Every row gives one point. The points of each table are mixes of a few directions, plus a little noise. Count the directions of each table, and those that both share. Where both have some left over, give the other angles between the two spaces (their principal angles), to ten degrees, smallest first.

First (7 x 3):
[[ 25  44  10]
 [ 16 -26  25]
 [-21  27 -31]
 [-18 -16 -13]
 [ 32 -13  38]
 [  9 -26  19]
 [-42  11 -47]]
Second (5 x 3):
[[-12   2  18]
 [ -2   1   2]
 [ -3   1   5]
 [ 51 -13 -68]
 [-31   9  42]]
Directions: first 2, second 1, shared 0; angles 80

First (6 x 6):
[[ -7 -10  -5   5  -3   2]
 [ 77  74 -19 -21   5 -21]
 [ -2   1   7  -3   3   0]
 [-53 -24  68 -12  24  14]
 [-13 -22 -15  12 -10   3]
 [ -2 -20 -36  18 -18   0]]
Second (6 x 6):
[[ 38  21  23  55 -15  95]
 [-13   8 -13 -10   7 -17]
 [ 19 -39  26  -7 -10  -3]
 [-24  16 -10   5  -8 -40]
 [ -5   9  -9  -3   6   2]
 [-15 -15 -17 -41  19 -37]]
Directions: first 2, second 3, shared 0; angles 70, 80

First (10 x 9):
[[  0  -7   5   4   5   0  -2  -7  28]
 [  0   2  -1  -1  -2   0   1   2  -8]
 [ -1 -23  18  12  16   0  -7 -23  95]
 [  1  13 -10  -7  -9   0   4  13 -54]
 [  0   0   0   0   0   0   0   0   2]
 [  0  12 -10  -7  -8   0   4  12 -51]
 [  1  17 -13  -9 -12   0   5  17 -70]
 [ -1 -19  15  10  13   0  -6 -19  78]
 [  0  -1   0   0   0   0   0   0   2]
 [  0   5  -4  -3  -4   0   2   5 -22]]
Second (9 x 9):
[[ -3   4  24 -14 -11  -7 -17  -9  36]
 [ 17 -13  26   5  11  14 -24  39   1]
 [  9 -42 -21 -29   1   8  46   9  20]
 [ 10  -3   1  10   0  -8  22  14   4]
 [-35  28 -26 -10  -4   2 -23 -56 -23]
 [  4  28  28  24  -6 -17 -22   4   7]
 [  6   9 -14  23   9   0  12  10 -32]
 [-20  -3 -23 -26  -4   6   2 -34  -1]
 [ 12  -5   3  14   7   4   3  22 -13]]
Directions: first 1, second 4, shared 0; angles 40

First (8 x 11):
[[-19  42 -13   3   6  77  12   1 -52 -37  17]
 [ 21 -27  -3 -13   6 -32 -46  18  40 -19 -30]
 [ -9 -41  37 -35   2  27  39   4 -24  25   3]
 [  9  -5  -7   4  37  17   1  -6  -8 -30 -15]
 [-40  -8  19  24  -1 -55  -9 -13  64  60 -10]
 [ 50  29 -36   3 -25 -20  30  19 -30 -21  -6]
 [-34  40  -9  25 -28  -8 -35  -3  27  16  17]
 [ 23 -31  13  -8   3  -6   9 -18 -16   4  24]]
Second (10 x 11):
[[ 32  -5  16  40   4  33   1 -14  14  26  -8]
 [ 66  -9  35  84   9  72   1 -32  31  55 -16]
 [ -7   1  -4  -8  -1  -7   0   3  -3  -6   2]
 [-50   6 -25 -62  -6 -54  -2  24 -23 -41  13]
 [-53   7 -28 -68  -7 -58  -2  25 -25 -45  14]
 [ -2   1  -1  -2   0  -2   0   1  -1  -1   0]
 [ 11  -1   6  14   2  12   0  -6   6   9  -3]
 [ 43  -6  23  56   5  48   1 -20  21  35 -11]
 [  5  -1   3   6   1   5   0  -3   2   4  -1]
 [-46   7 -25 -59  -7 -50  -1  22 -21 -38  11]]
Directions: first 6, second 1, shared 0; angles 70

First (10 x 14):
[[ 33  31 -15  -5 -20 -67 -40  -7  40 -21  27 -45 -46 -36]
 [ 49  40 -29 -38  16 -49 -14   2  -1  14   3 -18 -16 -75]
 [-11 -10  11   2  10  31  15   8 -15   6  -9  18  19  21]
 [-23 -13  27  24 -24  18  -7   3  19 -28  12  -3  -7  63]
 [ 35  44  11 -18 -19 -23 -36  30  30 -32  25 -24 -25  13]
 [ 23  27   6 -23   4   1 -10  23  -1  -6   4   1   3  -1]
 [-56 -80 -35  44  12   3  42 -67 -23  45 -27  13  11 -39]
 [-31 -30  12   6  19  60  34   3 -37  19 -22  38  39  29]
 [  9  17  16 -15   3  19   0  22  -5  -7   1   9  10  19]
 [-24 -29   0  17   1  14  16 -17  -9   9 -11   7  10  11]]
Second (9 x 14):
[[ -9  28  28 -83  16 -45  19  38 -29  56 -38  10  -9 -35]
 [-27  -7  -4  42  -2  26 -32  -6  18 -27   7  25  -2  19]
 [  6   5 -42  53  -5   4 -48 -26  33 -54  34  -1  -5   5]
 [ 22 -20 -13  34  -4  23  12 -23   3  -9  13 -15   7  -5]
 [ -5 -11  31  29 -22  20  -7   3  22 -13   8  -7 -18  24]
 [-38  -2 -20   5   5  15 -11  -1  -6 -34   9  26  33  71]
 [ -8  -3  15 -23  12   3  20  11 -21  34 -24  13   4 -20]
 [ 33  10 -11  -4 -21 -26   0  -7  16 -28  29 -43  -6  23]
 [ 27   1  17 -52  21 -18  47  11 -38  75 -38  -6  -4 -81]]
Directions: first 3, second 5, shared 2; angles 60
